Each row of a before or after table is a point. One or more steps were done to the points. Then noise was added and the rows were shuffled. The steps act on columns, c1 being the first. Write out the steps. A step turns or swaps two columns, mirrors them in a line or flattens them onto one, adds a multiple of one to another, or multiplies or shifts one. Angles are multiples of 10 degrees, from the lower column toward the higher: turns from -170 to 170, lines from 10 to 170 but not 90. Use the fewest steps. Two steps may share a column if one is a turn and the other turns, adds or multiplies; they go together, in the order done. Otherwise the lowest column goes first.

Before, 12 rows:
+0.12 +0.21
+0.28 +0.08
+0.15 +0.34
-0.07 -0.15
+0.30 +0.03
-0.05 +0.21
-0.10 +0.19
-0.44 +0.05
+0.05 +0.35
+0.12 +0.33
+0.18 +0.11
-0.41 +0.14
After (12 x 2):
+0.47 +0.21
+0.22 +1.04
+0.10 +1.04
-0.74 +0.16
+0.17 +0.59
-0.18 +0.56
-0.09 +0.63
-0.67 +0.42
+0.21 +0.99
+0.26 +0.32
-0.13 -0.48
+0.48 +0.07
Steps: multiply c1 by 1.6; multiply c2 by 3

Before (8 x 3):
-0.30 +0.21 +0.18
+0.24 +0.23 -0.20
-0.50 -0.13 +0.07
-0.34 -0.22 +0.05
-0.01 -0.25 -0.30
-0.50 +0.46 +0.15
+0.00 +0.41 -0.03
+0.51 -0.32 +0.00
After, 8 rows:
+0.00 +0.58 -0.32
-0.18 -0.57 +0.29
-0.21 +1.15 +0.47
+0.32 -0.82 -0.39
-0.24 -0.63 -0.19
-0.03 +1.03 -0.02
-0.06 +0.51 +0.34
-0.28 -0.33 +0.42
Steps: turn c1 and c3 by -50 degrees; multiply c2 by 2.5

Before (13 x 6):
-0.33 -0.05 +0.11 +0.66 +0.41 -0.56
-0.62 +0.66 -0.23 +0.14 +0.13 -0.07
-0.60 +0.61 -0.49 -0.56 +0.26 +0.18
-0.28 -0.13 +0.20 +0.16 +0.31 -0.54
+0.04 -0.23 +0.10 -0.04 -0.17 -0.27
+0.29 -0.11 +0.33 +0.03 -0.10 -0.13
-0.02 -0.42 -0.13 -0.02 -0.54 -0.03
+0.18 -0.37 -0.24 +0.12 -0.19 -0.64
+0.23 +0.01 -0.10 +0.05 -0.23 -0.52
-0.24 +0.56 -0.35 -0.07 +0.34 +0.33
+0.04 -0.07 +0.65 +0.48 -0.40 +0.06
+0.40 -0.49 -0.21 -0.10 -0.22 -0.06
+0.23 -0.21 +0.23 -0.11 -0.42 -0.05
After:
+0.42 -0.51 +0.19 -0.14 -0.23 -0.13
+0.02 -0.11 -0.88 -0.19 -0.10 +0.18
-0.57 +0.64 +0.71 +0.27 -0.06 +0.45
+0.22 +0.03 +0.02 -0.22 -0.17 -1.30
-0.24 +0.55 +0.44 -0.01 +0.24 +0.86
-0.27 -0.11 -0.15 +0.12 +0.35 -1.36
-0.31 -0.05 -0.26 -0.28 +0.70 -1.40
+0.16 -0.36 +0.11 -0.27 -0.08 -1.58
-0.01 -0.44 -0.02 -0.32 -0.47 -0.06
+0.03 -0.22 -0.13 +0.02 -0.14 -0.63
+0.25 -0.20 -0.27 +0.00 -0.42 -0.11
-0.61 +0.64 +0.18 -0.16 +0.16 -0.17
+0.30 -0.09 -0.36 +0.10 -0.10 -0.36
Steps: turn c4 and c5 by 30 degrees; turn c3 and c4 by 150 degrees; multiply c6 by 2.5

Before:
-0.32 -0.31 +0.49 +0.15 +0.17 -0.68 +0.13 -0.28
-0.15 +0.42 +0.00 -0.07 +0.53 +0.60 -0.19 +0.04
+0.00 +0.61 -0.37 -0.28 +0.37 -0.24 -0.05 +0.00
+0.41 -0.11 -0.08 -0.90 -0.31 +0.50 +0.68 -0.35
+0.03 +0.47 +0.01 -0.25 -0.17 +0.04 +0.03 -0.57
+0.17 +0.66 -0.11 +0.12 +0.20 -0.26 +0.61 -0.15
-0.50 +0.70 -0.45 -0.22 -0.01 +0.22 +0.36 +0.08
-0.03 -0.28 -0.20 +0.55 -0.30 -0.49 +0.05 -0.43
+0.50 +0.09 +0.40 -0.55 -0.38 -0.64 +0.31 -0.03
-0.22 -0.04 -0.21 +0.25 -0.66 +0.03 -0.27 -0.18
After, 10 rows:
-0.11 -0.30 -0.25 -0.53 -0.29 -0.46 +0.06 -0.44
+0.16 +0.50 -0.01 +0.17 -0.15 +0.05 +0.05 -0.60
+0.04 +0.05 +0.52 +0.67 -0.38 -0.63 +0.64 -0.04
-0.06 +0.40 +0.00 +0.14 +0.52 +0.59 -0.38 +0.03
+0.59 +0.68 -0.61 -0.07 +0.01 +0.23 +0.71 +0.06
-0.32 +0.65 -0.14 +0.03 +0.17 -0.21 +1.24 -0.11
+0.39 -0.02 -0.30 -0.50 -0.70 +0.04 -0.53 -0.16
+0.21 -0.12 -0.06 +0.87 -0.33 +0.52 +1.37 -0.32
+0.15 -0.35 +0.64 -0.25 +0.12 -0.68 +0.27 -0.28
-0.04 +0.59 -0.49 +0.35 +0.37 -0.26 -0.07 +0.00
Steps: add 0.5 times c5 to c1; turn c1 and c4 by 150 degrees; multiply c3 by 1.3; multiply c7 by 2

Before (10 x 11):
-0.54 -0.29 +0.10 +0.07 +0.00 -0.04 -0.75 -0.53 +0.01 -0.49 +0.08
-0.23 +0.21 -0.39 -0.62 +0.27 +0.33 +0.07 +0.12 -0.02 +0.22 -0.33
+0.12 +0.01 -0.47 +0.36 -0.86 -0.02 +0.03 +0.06 +0.06 +0.01 +0.40
-0.60 -0.01 +0.52 +0.32 -0.62 -0.36 +0.17 -0.23 -0.25 +0.05 +0.30
-0.09 +0.06 +0.10 +0.19 +0.25 -0.48 -0.59 +0.53 -0.15 -0.09 -0.23
+0.72 +0.88 +0.71 +0.50 +0.15 +0.02 -0.75 +0.00 -0.47 -0.32 +0.03
+0.02 +0.24 +0.78 -0.14 -0.45 -0.11 -0.02 +0.46 +0.02 -0.29 -0.05
-0.27 -0.04 +0.13 +0.33 -0.54 +0.22 -0.23 +0.66 +0.05 -0.01 +1.05
+0.20 -0.20 +0.07 +0.48 -0.21 +0.44 -0.60 -0.01 -0.37 +0.44 -0.13
-0.21 +0.63 -0.04 +0.12 -0.45 -0.09 +0.76 +0.13 +0.70 +0.05 -0.19
After, 10 rows:
-0.23 -0.14 +0.39 -0.42 +0.32 -0.08 +0.07 +0.20 -0.02 +0.21 -0.33
-0.26 +0.45 -0.12 -0.02 -0.29 +0.38 -0.24 +1.06 +0.05 -0.02 +1.06
+0.13 +0.75 +0.48 +0.20 -0.42 +0.32 +0.04 +0.09 +0.06 +0.01 +0.39
+0.20 +0.08 -0.07 +0.20 -0.27 +1.20 -0.60 -0.01 -0.37 +0.45 -0.13
-0.61 +0.53 -0.52 +0.50 -0.31 +0.16 +0.14 -0.36 -0.26 +0.05 +0.28
-0.54 -0.14 -0.11 -0.30 -0.24 -0.59 -0.74 -0.86 +0.01 -0.48 +0.07
-0.09 -0.19 -0.09 +0.44 +0.18 -0.18 -0.59 +0.84 -0.17 -0.09 -0.21
-0.21 +0.70 +0.03 +0.17 +0.32 +0.13 +0.76 +0.20 +0.70 +0.05 -0.18
+0.01 +0.52 -0.77 -0.19 -0.02 -0.55 -0.03 +0.74 +0.03 -0.30 -0.03
+0.73 +0.31 -0.71 -0.02 +0.85 +0.04 -0.75 -0.01 -0.46 -0.30 +0.04
Steps: turn c2 and c5 by 60 degrees; multiply c3 by -1; add 1.5 times c10 to c4; turn c4 and c6 by 60 degrees; multiply c8 by 1.6

Before, 9 rows:
+1.12 -0.46 -0.16 -0.02 -0.72 +0.43 +0.19 +0.66 -0.20 -0.61 -0.26 -0.39
-0.43 +0.49 +0.46 +0.05 +0.47 -0.03 +0.20 -0.28 -0.04 -0.01 +0.10 -0.12
+0.51 -0.28 -0.21 +0.09 -0.40 +0.25 +0.74 +0.96 +0.01 -0.20 +0.25 -0.40
-0.12 -0.41 -0.56 -0.21 -0.33 +0.61 +0.24 +0.23 -0.72 -0.50 -0.53 +0.23
-0.03 -0.07 +0.15 -0.15 +0.56 +0.00 +0.31 -0.33 +0.42 +0.04 +0.44 +0.24
-0.21 +0.13 +0.45 +0.17 +0.17 +0.26 +0.23 -0.24 +0.16 +0.59 +0.09 +0.32
+0.77 -0.06 -0.54 -0.10 -0.10 -0.65 +0.37 -0.05 +0.09 +0.62 +0.21 -0.30
-0.17 +0.28 +0.58 -0.37 +0.62 -0.10 +0.30 -0.22 -0.34 +0.36 +0.28 +0.56
+0.16 -0.45 +0.06 +0.01 +0.85 +0.29 -0.03 +0.20 -0.44 +0.16 -0.75 -0.03
After:
-0.13 -0.42 -0.73 -0.24 -0.30 -0.68 +0.15 -0.40 -0.74 -0.04 -0.50 +0.21
+0.75 -0.06 -0.68 -0.08 -0.04 +0.69 +0.24 +0.50 +0.02 -0.08 +0.20 -0.32
-0.19 +0.28 +0.76 -0.43 +0.65 +0.38 +0.26 -0.03 -0.29 -0.05 +0.26 +0.65
-0.02 -0.09 +0.19 -0.14 +0.58 +0.19 +0.17 -0.18 +0.38 +0.19 +0.44 +0.24
-0.44 +0.53 +0.56 +0.07 +0.45 +0.14 +0.10 -0.05 +0.02 +0.22 +0.10 -0.11
+0.58 -0.28 -0.23 +0.06 -0.43 -0.78 +0.65 +0.26 +0.03 -0.62 +0.28 -0.36
-0.18 +0.06 +0.59 +0.18 +0.22 +0.51 +0.17 -0.31 +0.12 -0.25 +0.11 +0.32
+0.17 -0.48 +0.05 +0.07 +0.86 -0.09 -0.19 -0.19 -0.42 -0.32 -0.76 -0.06
+1.12 -0.42 -0.21 -0.01 -0.77 -0.95 +0.07 -0.05 -0.23 -0.20 -0.26 -0.44
Steps: multiply c3 by 1.3; turn c6 and c8 by -60 degrees; turn c6 and c10 by -130 degrees; shift c7 by -0.10

Before:
-0.23 +0.70 +0.24 -0.52 -0.39 +0.37 +0.55 -0.60 +0.12 +0.09 -0.53 -0.64 -0.06 -0.61 +0.30 -0.14 -0.86 -0.44
-0.13 +0.37 +0.98 -0.32 -0.15 -0.22 -0.12 -0.47 +0.02 -0.10 -0.21 -0.70 +0.01 -0.11 -0.46 -0.18 -0.96 -0.51
-0.53 -0.29 -0.06 -0.03 -0.86 -0.62 -0.33 -0.29 -0.30 -0.60 +0.42 -0.12 -0.47 -0.18 +0.05 +0.49 +0.28 +0.49
+0.18 +0.70 +0.66 -0.55 -0.16 -0.53 +0.19 -0.89 -0.06 -0.48 -0.78 -0.36 -0.34 -0.47 +0.38 -0.34 -0.48 -0.64
+0.67 -0.01 +0.20 +0.25 +0.09 +0.12 -0.19 -0.36 -0.22 +0.12 -0.11 -0.23 +0.38 +0.00 -0.51 +0.17 -0.17 +0.79
+0.64 +0.03 -0.25 +0.03 +0.22 +0.17 -0.99 +0.13 -0.19 +0.25 +0.55 +0.08 +0.23 +0.03 +0.03 +0.78 -0.06 +0.10
+0.41 +0.48 -0.22 +0.62 -0.03 +0.14 -0.42 +0.36 -0.79 -0.27 +0.62 +0.46 +0.32 +0.12 -0.21 +0.49 -0.22 +0.23
+0.67 -0.07 +0.18 +0.27 -0.24 +0.57 -0.39 +0.01 -0.81 +0.01 +0.65 -0.09 +0.36 +0.57 +0.14 +0.55 +0.32 +0.12
+0.40 +0.14 +0.48 +0.24 +0.01 -0.07 +0.28 -0.60 -0.11 +0.48 +0.15 +0.00 -0.42 -0.11 -0.19 +0.17 -0.51 -0.25
+0.27 +0.57 +0.45 -0.21 -0.13 -0.12 +0.02 -0.62 -0.20 +0.21 +0.16 -0.56 +0.09 -0.77 -0.48 -0.45 -0.09 -0.48
-0.52 +0.60 -0.40 -0.59 -0.02 -0.43 +0.18 -0.21 -0.40 -0.15 +0.41 -0.61 -0.66 +0.56 +0.64 -0.13 -0.05 +0.60
+0.24 -0.40 -0.34 +0.33 +0.33 +0.53 -0.51 +0.01 -0.54 -0.23 +0.24 +0.10 -0.12 +0.24 -0.45 +0.15 +0.13 +0.04
-0.02 +0.03 +0.53 +0.62 +0.21 +0.07 -0.51 +0.07 -0.51 +0.46 -0.18 -0.01 +0.34 -0.19 -0.18 +0.34 +0.22 +0.01
-0.17 +0.53 +0.48 +0.06 +0.32 -0.06 +0.29 -1.09 +0.17 -0.32 +0.09 -0.76 +0.12 -0.41 +0.33 -0.12 -0.61 -0.33
After (14 x 18):
-0.10 +1.22 +0.65 -0.53 -0.13 -0.57 +0.22 -0.90 -0.01 -0.45 -0.88 +0.65 -0.36 -0.48 +0.24 -0.38 +0.05 +0.38
+0.53 +0.95 -0.17 +0.62 -0.01 +0.10 +0.29 +0.34 -0.80 -0.26 +0.65 -0.12 +0.33 +0.17 -0.21 +0.46 -0.09 +0.09
+1.13 +0.57 -0.29 +0.03 +0.30 +0.14 +0.45 +0.14 -0.19 +0.26 +0.56 +0.02 +0.18 +0.02 +0.06 +0.72 -0.01 +0.02
+0.06 +1.15 +0.44 -0.21 -0.10 -0.11 +0.29 -0.61 -0.20 +0.25 +0.09 +0.85 +0.10 -0.72 -0.54 -0.51 -0.05 -0.02
-0.53 +1.23 +0.22 -0.56 -0.39 +0.35 -0.09 -0.63 +0.17 +0.05 -0.56 +0.74 +0.04 -0.63 +0.14 -0.13 +0.06 -0.12
-0.28 +1.02 -0.44 -0.57 -0.08 -0.38 -0.48 -0.24 -0.40 -0.14 +0.45 +0.24 -0.68 +0.56 +0.59 -0.13 +0.06 -0.83
-0.26 +1.09 +0.55 +0.04 +0.34 -0.09 -0.12 -1.04 +0.19 -0.32 +0.05 +0.68 +0.07 -0.40 +0.20 -0.17 +0.13 -0.24
+0.27 +0.22 -0.13 -0.04 -0.84 -0.68 -0.56 -0.28 -0.32 -0.58 +0.41 -0.03 -0.41 -0.19 +0.07 +0.52 +0.02 -0.51
+0.48 +0.40 +0.11 +0.37 -0.23 +0.59 +0.59 -0.01 -0.80 -0.03 +0.60 +0.36 +0.33 +0.60 +0.21 +0.49 -0.04 -0.14
+0.51 +0.52 +0.47 +0.61 +0.18 +0.02 -0.11 +0.05 -0.46 +0.38 -0.28 +0.27 +0.38 -0.17 -0.16 +0.38 -0.01 +0.05
+0.54 +0.09 -0.30 +0.42 +0.28 +0.54 +0.15 +0.00 -0.49 -0.23 +0.22 +0.14 -0.09 +0.23 -0.45 +0.20 -0.14 -0.02
-0.18 +0.60 +0.49 +0.21 +0.03 -0.07 +0.44 -0.56 -0.08 +0.52 +0.14 +0.23 -0.45 -0.06 -0.35 +0.07 -0.13 +0.16
+0.07 +0.85 +1.01 -0.35 -0.17 -0.19 -0.15 -0.51 +0.07 -0.14 -0.16 +0.87 -0.03 -0.15 -0.63 -0.11 -0.07 +0.01
+0.28 +0.47 +0.15 +0.26 +0.09 +0.17 +0.61 -0.37 -0.26 +0.10 -0.14 -0.25 +0.41 -0.03 -0.51 +0.09 -0.06 -0.76
Steps: turn c1 and c7 by 80 degrees; shift c2 by +0.50; turn c12 and c18 by 140 degrees; add -0.5 times c9 to c12; flatten c15 and c17 onto the line at 10 degrees

Before, 12 rows:
-0.43 -0.50 -0.72 +0.32 +0.02 +0.84 +0.69 +0.75 -0.31 -0.18 +0.49 +0.03 -0.22 +0.79 +0.69 -0.74 -0.26 -0.44 -0.58 +0.59
-0.37 +0.51 +0.02 -0.14 +0.30 -0.10 -0.25 +0.04 -0.33 -0.37 +0.24 +0.11 +0.41 +0.18 +0.35 -0.06 -0.08 +0.40 -0.18 -0.53
+0.23 +0.64 -0.52 -0.15 +0.43 +0.06 -0.26 -0.45 -0.03 +0.19 -0.46 +0.31 +0.33 -0.04 +0.40 +0.26 +0.04 -0.46 -0.18 -0.33
-0.28 +0.48 -0.42 +0.34 +0.02 -0.37 -0.29 -0.01 +0.08 -0.51 +0.33 +0.09 -0.44 +0.74 +0.29 +0.04 -0.03 +0.44 +0.49 +0.04
+0.43 +0.17 +0.33 +0.23 +0.18 -0.38 -0.03 +0.08 +0.47 -0.11 +0.24 +0.64 +0.00 +0.53 +0.40 -0.88 -0.01 -0.38 -0.30 -0.63
-0.09 +0.60 -0.40 -0.54 +0.45 +0.05 -0.21 +0.38 -0.16 -0.04 +0.13 +0.77 +0.05 +0.62 -0.18 -0.64 -0.15 +0.23 +0.55 +0.02
-0.23 -0.10 -0.64 +0.57 +0.46 +0.56 +0.61 +0.14 +0.12 +0.46 +0.10 -0.16 -0.08 -0.06 -0.18 +0.13 -0.18 -0.46 -0.12 +0.46
-0.11 -0.34 -0.42 +0.64 -0.36 +0.56 -0.13 +0.69 -0.21 +0.17 -0.42 +0.52 -0.60 -0.18 +0.28 +0.30 -0.50 +0.09 -0.57 -0.08
+0.37 +0.53 +0.39 +0.25 +0.66 -0.38 +0.37 +0.58 +0.10 +0.57 -0.44 +0.05 -0.51 -0.03 -0.10 +0.31 -0.05 -0.66 +0.13 +0.53
-0.36 +0.62 +0.33 -0.13 -0.63 +0.16 -0.32 -0.41 -0.48 -0.45 +0.33 -0.17 -0.22 +0.73 +0.27 -0.28 +0.05 +0.16 -0.49 +0.61
+0.57 +0.57 -0.22 -0.64 +0.60 +0.42 +0.56 +0.17 +0.26 +0.25 +0.07 -0.19 +0.46 +0.06 +0.65 +0.08 -0.26 +0.50 +0.17 +0.22
+0.23 +0.46 -0.66 -0.48 -0.47 -0.37 -0.15 +0.50 -0.27 +0.56 -0.17 -0.29 +0.17 +0.26 -0.04 -0.36 -0.78 +0.24 -0.57 +0.27
After:
+0.23 +0.69 +0.36 +0.39 +0.48 +0.30 -0.24 -0.47 +0.00 +0.22 +0.51 +0.22 +0.29 -0.07 -0.44 +0.28 +0.09 -0.48 -0.23 -0.34
-0.36 +0.69 -0.34 -0.11 -0.67 +0.14 -0.31 -0.45 -0.42 -0.45 -0.34 -0.05 -0.18 +0.65 +0.11 -0.24 +0.06 +0.11 -0.54 +0.57
-0.24 -0.13 +0.83 -0.19 +0.40 -0.52 +0.67 +0.12 +0.07 +0.43 -0.17 -0.04 -0.08 -0.10 -0.79 +0.07 -0.21 -0.52 -0.21 +0.42
-0.22 +0.44 +0.51 -0.03 +0.06 +0.46 -0.29 -0.03 +0.08 -0.49 -0.37 +0.25 -0.42 +0.72 +0.55 -0.01 +0.00 +0.41 +0.49 +0.04
-0.32 +0.48 -0.08 +0.11 +0.22 +0.31 -0.22 +0.09 -0.33 -0.33 -0.22 +0.16 +0.39 +0.22 +0.22 -0.07 -0.09 +0.38 -0.15 -0.61
+0.42 +0.22 -0.18 -0.38 +0.16 +0.60 -0.03 +0.08 +0.44 -0.02 +0.00 +0.70 -0.03 +0.49 +0.18 -0.89 -0.02 -0.38 -0.24 -0.63
+0.27 +0.49 +0.36 +0.77 -0.50 +0.17 -0.05 +0.51 -0.28 +0.52 +0.02 -0.37 +0.21 +0.28 -0.04 -0.40 -0.80 +0.31 -0.50 +0.29
-0.06 +0.55 +0.03 +0.67 +0.47 -0.23 -0.30 +0.38 -0.11 +0.00 +0.15 +0.86 +0.06 +0.65 +0.11 -0.63 -0.13 +0.17 +0.45 -0.03
+0.32 +0.51 -0.23 -0.40 +0.68 +0.11 +0.41 +0.56 +0.08 +0.56 +0.34 -0.08 -0.57 -0.04 -0.05 +0.36 -0.07 -0.68 +0.06 +0.48
-0.40 -0.38 +0.79 +0.10 +0.05 +0.15 +0.68 +0.79 -0.32 -0.17 -0.47 +0.16 -0.19 +0.77 -1.00 -0.74 -0.31 -0.44 -0.70 +0.65
-0.15 -0.31 +0.66 -0.36 -0.35 -0.15 -0.17 +0.63 -0.18 +0.21 +0.57 +0.25 -0.57 -0.09 -0.69 +0.28 -0.49 +0.14 -0.49 -0.05
+0.57 +0.56 -0.20 +0.70 +0.62 +0.21 +0.53 +0.12 +0.25 +0.31 -0.07 -0.23 +0.43 +0.09 -0.84 +0.10 -0.30 +0.46 +0.25 +0.17
Steps: turn c3 and c4 by -150 degrees; turn c6 and c15 by -120 degrees; add -0.7 times c10 to c15; mirror c11 and c12 in the line at 80 degrees
